Each row is a point. Any point is a mix of the corners, with weights that add up to 1. It lies inside the corners' shape when no weight is negative. Say inside or outside, and name the corners with a negative weight.
In the rows, zero is written as 128.

Corners:
(1): [125 138 116]
(2): [ 79 100 147]
(3): [141 249 170]
(4): [77 99 78]
Points:
[102 161 138] -> outside (1)
[117 149 130] -> inside
[116 148 120] -> inside
[ 82 108  87] -> inside
[ 87 129 105] -> outside (1)
[120 170 119] -> outside (2)
[121 155 140] -> outside (4)
[120 165 136] -> inside
[119 160 125] -> inside

Corners:
(1): [ 67 192 132 190  68  49]
(2): [127 152  98 125 159 160]
(3): [134 168 158 141 126 136]
(4): [154  90 108  62 134 111]
(5): [203 136 115  34 126 208]
(6): [ 79 148 123 223  50  68]
(7): [102 101 138   7 197 170]
Points:
[135 129 112  62 150 151] -> outside (3, 6)
[144 108 110  63 145 159] -> outside (1, 3)
[106 144 127 103 138 128] -> inside
[132 130 116  83 127 133] -> outside (3)
[ 90 146 123 195  68  84] -> inside
[102 123 134  58 161 142] -> inside
[148 145 109  84 133 176] -> outside (3, 4)
[132 142 122 102 147 169] -> outside (1, 4)
[123 140 116  97 129 138] -> outside (3)

Corners:
(1): [146 186 160 146 173 173 111 160]
(2): [ 88  95 143 115  83  86 156 107]
(3): [ 75 140 168 116 162 186 100 151]
(4): [ 98  72 138 167   7 191 144 166]
(5): [103 105  54 128 181 154 168  61]
(6): [ 95  94 105 173 164 133 159 155]
(7): [162 125 148 148 122  91  15 172]
(8): [105  95 111  94 149 132 136 159]
(9): [140  86 159 155 154 174 160 125]
Points:
[109 127 103 150 181 122 122 121] -> outside (4, 8, 9)
[111 120 120 156 145 152 127 156] -> outside (2, 9)
[108 117 142 134 128 166 125 117] -> outside (6, 8)
[108 100 146 143 102 151 127 159] -> outside (5)
[107  96 103 134 148 155 134 120] -> outside (1, 2)
[116 115 136 138 125 146 100 146] -> inside
[118  76  89 143 133 159 156 120] -> outside (1, 2, 3)

Corners:
(1): [142 249 125  86 145 150  91 147  84 176  94]
(2): [ 67 142  75 136 148  93 137  79  91 163  84]
(3): [119  87 136 146 147 163 120 146 179 163 112]
(4): [168 175 187 223  95 117 130 110 112 161  74]
(5): [111 130  92 148 181 166  98  95  85  33 112]
(6): [129 101 109 140 151  96 127 173 124 181 123]
(7): [ 90 136  85 113  27  91  54 132 155 180 133]
(8): [116 124 207 136 115 130  86 126 105 116 119]
(9): [152 153 115 119 129 120  81 113  85 186 105]
(10): [ 79 111 120 152  98 177 106 111 123  78 169]
(11): [111 104 117 143 162 167 153 155  98 143 101]
(12): [148  99 166 124 113 125 156 140 155 186  96]
Points:
[124 118 154 134 120 130 120 130 129 154 108] -> inside
[111 118 124 127 134 143 105 132 127 140 120] -> outside (4)
[114 139 132 138 113 134 111 113 110 136 109] -> outside (3, 6)
[ 97 114  88 121 141 144 122 142 132 147 120] -> outside (4, 8, 9)
[113 133 131 144 112 147 109 120 123 135 118] -> outside (6)
[121 144 120 136 129 133  97 119 110 128 113] -> outside (11)
[124 120 128 153 148 136 129 118  88 137 104] -> outside (1, 3, 7)
[120 134 134 136 122 128 113 141 119 161 115] -> outside (5)
[123 140 130 132 132 136 119 135 121 148 106] -> outside (9)

Corners:
(1): [198 152 144 127 152 136 128 124 150 115 155 115]
(2): [180  41 130 127 103 156 122 129  96  89 215  93]
(3): [118 141 138  98  70 127 120  97 107  98 200 146]
(4): [122 110 128 168 103  91 141 111 111 116 180  84]
(5): [116 150 135 132 176 179 124 137 123  96 141 159]
(6): [136 177 107 109 173 167 147 103 127 126  53 130]
(7): [112 138 141 111 106 169 121 162 112  86 167  82]
(8): [114 137 145 219  85 156  79 117 108 112 162 141]
(9): [117 164 112 131  77 140  97 170 100  83 122 105]
(10): [128 149 129 181  69 133 164 136 124 249 123 174]
(11): [110  17 116 117  98 184 150 143 123  93 174 137]
(12): [107 184 116  76 123 158  52 129 124 114 129 114]
(13): [ 86 121 202 132 176 116 151  89 139 134   9  86]
Points:
[131 152 134 102 135 125 114 108 120  98 134 106] -> outside (7, 8, 10, 11)
[133 105 139 140 116 145 113 113 121  98 156 106] -> outside (5, 9, 10)
[134 138 152 130 147 142 128 119 132 117 115 116] -> inside
[110 146 114 142  98 155 116 137 110 115 150 132] -> outside (1, 2, 13)

Corners:
(1): [163 106 153 120 128 160 124 136 142 104 132  96 136  99  83  76  88 146]
(2): [134  66 131 109 183 113  84 171 134  73 156 143  82 137 131  84  95 120]
(3): [ 59 136 108 164 115  73 126 121 162 149 112 197 106 165 158 153 141 149]
(4): [123  59 156 111 200 134 113 129 125  91 136 133 148 101  91  83 114 146]
(5): [113 173 152 156 127 111 116 102 102 162 108 115 154 191 156 140 147 134]
(6): [150 148 156 120  75 178 175  73 132  97 141 117 175 160 139  79 117  78]
(7): [126 124 105 156  75  76 106 116 113 150 124 121 177 144 182 174 175 163]
(8): [134 136 107 161  70 119 144 106 105 164 155  87 123 164 132  97 168 171]
(9): [102 124 155 117 196  53  94 121 123 143 130 166  80 114 108 139 108 146]
(10): [143 137 149 150 114 161 167 192 107 114 165 105 108 128  97  46  99  87]
(11): [108 179 139  90  70 167 149 128 148 165 157  69 137 171  85  59 171  82]
(12): [126 158 105 169  99 123 157 124 114 123  85 110 117 155 152 144 173 116]
(13): [137 149 135 125 136 131 103 137 108 122 143 158 135 156 158 168 189 155]
(14): [107 156 173 124 115  66 112 108  84 121  56 127 149 160 160 134 196 180]
(15): [133 131 141 138  75 180 162 145 114  75 156  74 113 165  41  42 104  64]
(16): [106 133 107 126 208  93  62 129 137  68 153 172 120 101 148 131 137 145]
(17): [119 152 108 112  88 149 150 100  73 148 113 144 148 164 164 132 123 132]
(18): [118 108 139 114 148 103 126 175 122  44 154  85 106 157 118 113 150 138]
(19): [ 95 141 121 160   7 190 183 101 113 157 157 101 122 156 161 131 131  74]
Points:
[116 130 137 129 119 133 130 131 120 108 135 121 125 144 124 108 132 115] -> outside (8)
[123 125 139 128 127 116 125 142 116 103 134 115 121 148 129 108 142 135] -> inside
[127 133 138 133  99 150 144 135 118  99 142  99 122 155  91  80 125 100] -> inside
[114 125 119 142 109 136 136 129 129 125 145 122 129 150 146 109 124 117] -> outside (9, 13, 14, 15)
[130 133 130 134 120 137 136 134 112 116 150 111 123 147 121 102 135 111] -> outside (1, 3, 14)
[119 148 128 142  91 132 141 126 111 132 124 104 137 155 132 115 157 131] -> outside (2, 6, 9)
[124 130 134 139 109 133 140 127 114 117 136 121 128 146 133 110 131 122] -> outside (11)
[133 115 120 147 108 137 132 121 131  98 146 114 139 147 137 116 138 125] -> outside (9, 10, 11, 14, 17)

Corners:
(1): [159 172 112 186 226 132 117 169 125 118 119 102  81 134  64  80 162 114
 164 122]
(2): [118 118 143 195 177 122 106 177 141 171 123  95  85 177  80  72 136 106
 141 114]
(3): [206 143 249  94  79 102  93 120  44  96  86 163 109  91 203  79  83 196
  88 158]
(4): [163 115  57 193 140  96  91 127  66 123 110  67  93 143  86  90 144 141
 111 144]
(5): [ 76 111 185  97 105 161 110 107 116  65 196 145 148 129 233 155  92 179
 173  91]
(6): [190 174  76 112 119  87  44 154 116 146 115  86 104 142 159 101 130 122
 106 185]
(7): [157 178 100 201 122 124  31 179  79 179  88 130  58 120  98 102  90 130
 117 154]
(8): [ 67 125 108 204 182 105  77 125  75 113  65  79  85 161  71  82 123  97
 150 178]
(9): [ 58  79 131 150 108 200 167 110 139  75 125 152 147 140 170 199 173 145
 129 102]
(10): [200 157 135 145  92  82  87 122  61 135 109 177 134 206 194  80  87 128
 148 196]
(11): [ 97 152 134 159 197 181 124 117 133 158  79 157 151 171 118 132 149 119
 177  41]
(12): [123  92 147  78  75  98 169  79 135 109 173 128 148 139 130 156 124 121
 203 122]
(13): [120 131 108 186 138  85  54 172 145 123  85 125  74 144  76  85 156 167
 143  91]
(14): [ 80 103 177 129 166 101 156 102 128  98 179 181 167  95 122 165 117 146
 153  62]
(15): [126 106  84 193 180 145  93 142 182 105  99 116  86 152  40 137 121  87
 140  84]
(16): [ 26  95 130 120 172 196 190 179 150 103 132 158 171 148  82 129 102 103
 203  51]
(17): [186  99 141 162 114  85  14 109  46 137 104 176  51 140 120  46 158 123
 116 156]
(18): [121  41 152 125 134  90 110 130 143 101 155 139 172  91 122 151 129 200
 183 174]
(19): [ 85  79 100 112 123 129 141  75 201  74 151 166 130  88 136 132 137 207
 145  99]
(20): [104 133 129 173 122 163 113 103 139  90 138 152 173 102 118  91 161  92
 166  68]
(21): [ 86 141 176 116 129 209 115  90 119 102 197 159 136 142  62 145 128 124
 147  83]
Points:
[134 118 114 164 139 133  85 120 123 105 115 130 111 130 115 120 138 144
 135 130] -> outside (2, 12, 14, 16)
[124 125 145 144 140 118  89 131 118 118 137 139 106 121 103 105 124 134
 146 117] -> outside (4, 9, 10, 11)
[133 118 140 136 144 120 105 121 119 117 135 135 129 140 120 107 122 132
 153 125] -> outside (7, 9, 13)
[130 129 133 143 129 133 100 129 115 114 131 143 120 126 130 122 124 143
 144 114] -> outside (2, 8)

Corners:
(1): [108 118 156 110 142  83 131 111 134 106 123 120 147 136 133  94 130 142
 173 154]
(2): [106 144  90 161 205 147 100  63  92 126 116  97 144 141 105  73 128 114
  72  46]
(3): [115 100 103 119  99 129 140 145 166 156 113 109 135 111 146 127 165  87
 133 138]
(4): [127  67  76  80  88 121 100 111 113 165 100 154 128 119 153 165 142 131
 108 106]
(5): [159 106 249 177 138  87 109 188 163 198 109 168 141  95 176 153 166 149
 188 162]
(6): [152  94  71 137 217 130 133 166 149 136 153 161 109 138 101  68  62 112
 113  61]
(7): [141  75 132 136 202  96 141 124 212 180 122 114 101 153 170 105 126 119
  97 109]
(8): [176 127 119 115 154 153  77 104 114 104 113 123 148 161 151 150 170 136
 107 134]
(9): [102 117 164 208  96 102  66  72 130 183  54  67 196 127 151 136 128 207
 138 145]
(10): [167 103 141 124  93  80 113 122 124 144 146 134 121 107 123 148 101 149
 114 185]
(11): [112  56 105 135 109 139 147  93 103 145  98  91 160 110 151 164 173 173
 106 100]
(12): [103 113  94 125  72 123 108 111  74 119 139 106 172 177 158 120 131 148
 131 155]
(13): [129  57 133 122 161 121 153 117 150 146 114 195 102 126 127 108 141 150
 102 115]
(14): [175 119 170 171 106 106  67 132 155 142 162 183 126 141 139 141 100  61
 168 155]
(15): [100  52 124 176 144 136  92  93 138 138 136  89 194 137  69  77 144 150
  87  74]
(16): [136  87  74 105 170 163  97  92 135 152 152 109  86 148 117  69 104 138
 120 130]
(17): [128 109 114 129 107  96 111 114 141 132 155 112  96 163  97 110 143 150
 135 130]
(18): [141 139 178 103 107  85 132 139  70  80 123 148 130 228  65 140 118 115
 144 134]
(19): [145 118 108 118 125 129 156 110 111 170 115 128 166 138 128 170 167 152
 120 140]
(20): [131 142 174 115 144  96 144  53 176  96 126 115 108 140 103 110 114 143
  86  92]
(21): [ 92 190 105 100 123 132 102 129  78  61 133 118 152 182 122 172 133 173
 142 179]
Points:
[134  96 119 119 148 123 115 129 124 125 133 139 130 146 128 115 127 121
 124 122] -> outside (9, 17, 19, 20)
[132 104 124 134 140 119 111 113 137 144 125 123 129 139 127 115 127 142
 124 123] -> inside
[123 121 126 130 123 127 102 107 121 129 122 110 143 159 129 136 148 137
 124 130] -> outside (1, 6, 10, 13)
[133 103 123 129 123 109 112 112 130 141 127 124 129 138 125 125 129 144
 124 132] -> inside

Corners:
(1): [198 104 109  94 173 232  76  58  79 123  73  51 113 127  19  26 129 118
 213 127]
(2): [112  89 149 173  61 155 123 109 151  84 158 106 117 117 147 180 125 131
 127 137]
(3): [130  82  79 129 215 153 116 142 115 185 129  82  71 137 130  61 137  74
 212 152]
(4): [ 96 100 112  90  69 116  93 142 120 132 125 109 159 119 129 114 189 134
  94 117]
(5): [124 131 231 116  81 178 154 118 161 147 157 171 144  69 110 113 115 148
 155 130]
(6): [123  69 162 112 134  38 123 125 157 123 151 129 160 145 148 122 110 150
 128 155]
(7): [184 146  81  99 159 208  77 136 103 171 109 178 125  91  42  78  67 125
 188  79]
(8): [180 170  95 194 164  94 104 102  83 143 121  99 111  94 126 139 145  84
 148 155]
(9): [128 131 121 115  45 113 161 160 109 124 178  98 172 123 156 122 115  96
 145  95]
(10): [115 165 142 131 105 110 166 123 121 107 119 134 122 159 195 121 109 184
 109 119]
(11): [109 146 166 104 101 142  71 141  71 165 130 144 149  92 141 159 102 179
 112 113]
(12): [ 89 129 148 107  88 103 158  89 132 163 156 156 119 174 159 128 161 128
 134  72]
(13): [137 125 146  91  90 141 139 139  95 111 144 127  90 147 141 160 117 185
 157 149]
(14): [155 100 204 111 103 167 108 183  86  97 145 162 139 159 151 132 139 128
 105 112]
(15): [147 110 134 106  88 149 137  92 140 141 171  98 129 128 165 115  97 119
  62 128]
(16): [201 205  99  63 153 185  65  31 156 116  99 132 140 109  73 119  86 157
 237 235]
(17): [118 129 167  86 111 139 136 175 162 127 163 100 151 156 152 173 173 153
  95 129]
(18): [ 93 106 174  85 117 154 209 104 106 104 118 126 132 160  77 148  95 135
 104 108]
(19): [ 93 110 124 145  76 138 152 127  77 158 154 137 155 165 119 128 176 166
 105 175]
(20): [154 173 112 167 119  91  65 152 123 169  84  60  76 163  99  79  81  74
 171 181]
(21): [177  91  72 143 144 129 103  95 133 192   7  66 160 144 107  92 113  82
 215 207]
Points:
[136 127 133 119 118 138 112 127 116 140 123 116 128 130 114 112 123 127
 157 138] -> outside (15)
[134 129 131 111 122 142 109 117 119 143 139 118 114 125 105 125 121 138
 147 135] -> outside (9, 10, 14, 21)
[140 134 127 126 112 133 113 128 113 142 121 106 120 140 116 109 114 123
 150 143] -> inside
[136 126 130 115 123 151 115 113 120 144 104 116 122 133 121 118 122 127
 149 132] -> outside (6, 9, 19)
[136 135 121 124 146 103 102  89 131 169 108  94 139 136 130  85 146 132
 151 178] -> outside (2, 7, 9, 13, 14, 18)
[131 127 138 116  88 146 119  97 131 146 111 116 146 124 107 104 100 131
 149 139] -> outside (3, 8, 13, 14, 17)
[119 132 132 122  85 141 116 122 131 136 156 119 137 127 132 117 126 138
 138 133] -> outside (8, 13, 14, 18, 21)
[139 111 132 116 130 120 117 121 126 141 126 122 137 132 120 115 114 131
 149 139] -> inside
